Every row gives one point. Any point is a mix of the corners, with weights that add up to 1. It lies inside the corners' shape when no weight is negative. Is each point inside? If not, which corners have a negative weight?
In the rows, 128 means zero.

Corners:
(1): [173 201 164]
(2): [111 171 108]
(3): [119 146 167]
(4): [153   7  70]
Points:
[175 133 143] => outside (2)
[156 131 157] => outside (2)
[155 105 131] => outside (2)
[141  89 117] => inside
[174 144 126] => outside (3)
[165 176 150] => inside
[131 108 129] => inside

Corners:
(1): [224  92 163 140  60 118 169 135 149 147  62]
(2): [195 233  83  97 175 182  60 152 109 133  48]
(3): [ 80 170  98  95 128 174 165 139  58  60 220]
(4): [104  76 147 221 164 142 133 162 190 154  63]
(5): [195 135 141 100 102 185  27 161 136 154  34]
(6): [115 151 124  93 146 136 156  88 108 121 171]
(7): [108  88 163 173 130  52 145 216 157 145 127]
(8): [ 92 118 126 176 119  72 142 145 156 101 167]
(9): [216 129 165 165  69 142  95 138 167 191  99]
(10): [ 96 163  86 141 119 112 164 140  27  97 185]
(11): [165 108 110 170 100 107  94 190 203 196  70]
(12): [ 48 201 116 100 109 173 212  92  68  79 175]
Points:
[148 133 138 148 110 132 122 145 144 148 104] => outside (3)
[123 145 119 138 127 135 119 151 125 127 125] => outside (1)
[102 153 108 125 133 141 147 144 100 101 149] => outside (9)
[111 144 130 137 124 129 146 141 117 114 135] => outside (11)
[146 121 125 154 107 115 130 156 151 143 110] => inside
[142 123 131 146 124 128 117 159 136 135 114] => outside (12)

Corners:
(1): [175 138 105 132 104  46  56  84  78 185 114 130 238 121 106 165 164 141
  88 141]
(2): [ 95 132  91  59 175 150 172 160  79  98  90 160  95 104 209 112 104 187
 191 177]
(3): [170 112 113 127  44 185  68  69 145 108 170 146  78  63 197 190 133 158
  65  90]
(4): [102 135 145  90 119 112 179 111 180  87 127  79  96 206 151  34  62 139
 190 123]
(5): [107 124 154  48  52 138 113 185 154 108 145 131  71  71 157 143 177 173
  72 176]
(6): [161 124 136 153  34 188   9 134 104 145  79 134  48 128 139 191 140 206
 134 119]
(7): [ 82 171  64  89 111 158 117 128 187  87 120 136 130  82 125 138 157 168
 108 115]
(8): [ 85  68  55  61  80 156 146 144 165  69  99 132  78  98 186 132 145 162
 171 189]
(9): [ 64 113 150 180 104 116  89 120  67 149 192  63 211 159 104 148 115 165
 101 105]
(10): [101 131  98 144 107 185 123 130 133  91 112 146  71 143 174 146 165 117
  54 177]
(11): [ 62 100 131  88 195  79 119 123 191 130 180 104 124 172 187 103 137 162
 150  76]
(12): [ 86 136 128 167 110 144  93  61  89 128  79 120 120  56 126 166 125 130
 115 176]
(13): [134 141 124 191 152  27 164 103 130  95 172  91 192 125  81  81 160 165
 163  89]
(14): [ 62 153  98  76 111 191 164 106 159 157  75 177 182  90 236  71 158 117
 203 228]
(15): [139 132 122  41 155 249 158 122 170  73  59 149 111 129 175 125 159 139
 107 194]
(16): [ 98 132 144  65 172 174 127 132 181  76 241 117 103 207 129  42 107 122
 195 133]
(17): [ 95 140 149 195  82  93 114  81  96 165 153 165 204 135  74 178 126 179
  79  85]
(18): [142 157 112 157 126  65 151  78  67 184 192  85 152 104  70 147 189 107
 155 108]
(19): [100 110 112 129  91 179  68 115  68 173 126 138  92  90 123  86 168 168
  31 146]
(20): [ 62 144 152  93 118 101 134  76  92  87 194 121 172 199 119 125 157 165
 177  80]
(21): [ 92 116 151 167  76 120  58 166  50 184  98 147 190 115  87 148 168 106
 100 117]
Points:
[107 132 121 111 101 145 105 114 127 134 149 123 132 133 131 130 154 145
 121 128] => outside (2, 12, 13)
[ 97 136 127 127 122 119 109 115 110 137 149 115 143 128 141 109 139 146
 138 130] => outside (8, 15, 17)
[ 89 128 112 104 131 148 136 116 156 111 149 126 109 117 163 110 136 155
 121 137] => outside (1, 6, 20, 21)
[115 129 125 115 108 135 118 113 121 127 130 130 119 121 145 127 146 146
 131 145] => outside (7, 9)
[106 129 120 131 107 145 112 108 115 114 125 133 142 133 133 131 136 154
 128 134] => outside (5, 11, 18)
[116 123 115  89  99 140  82 130  79 140 110 114 133 121 116 132 147 152
 134 162] => outside (3, 10, 11, 13, 14, 17)
[104 142 136 149 106 122  96 117  97 133 146 112 145 141  77 123 156 146
  92 117] => outside (2, 3, 8, 11, 14)
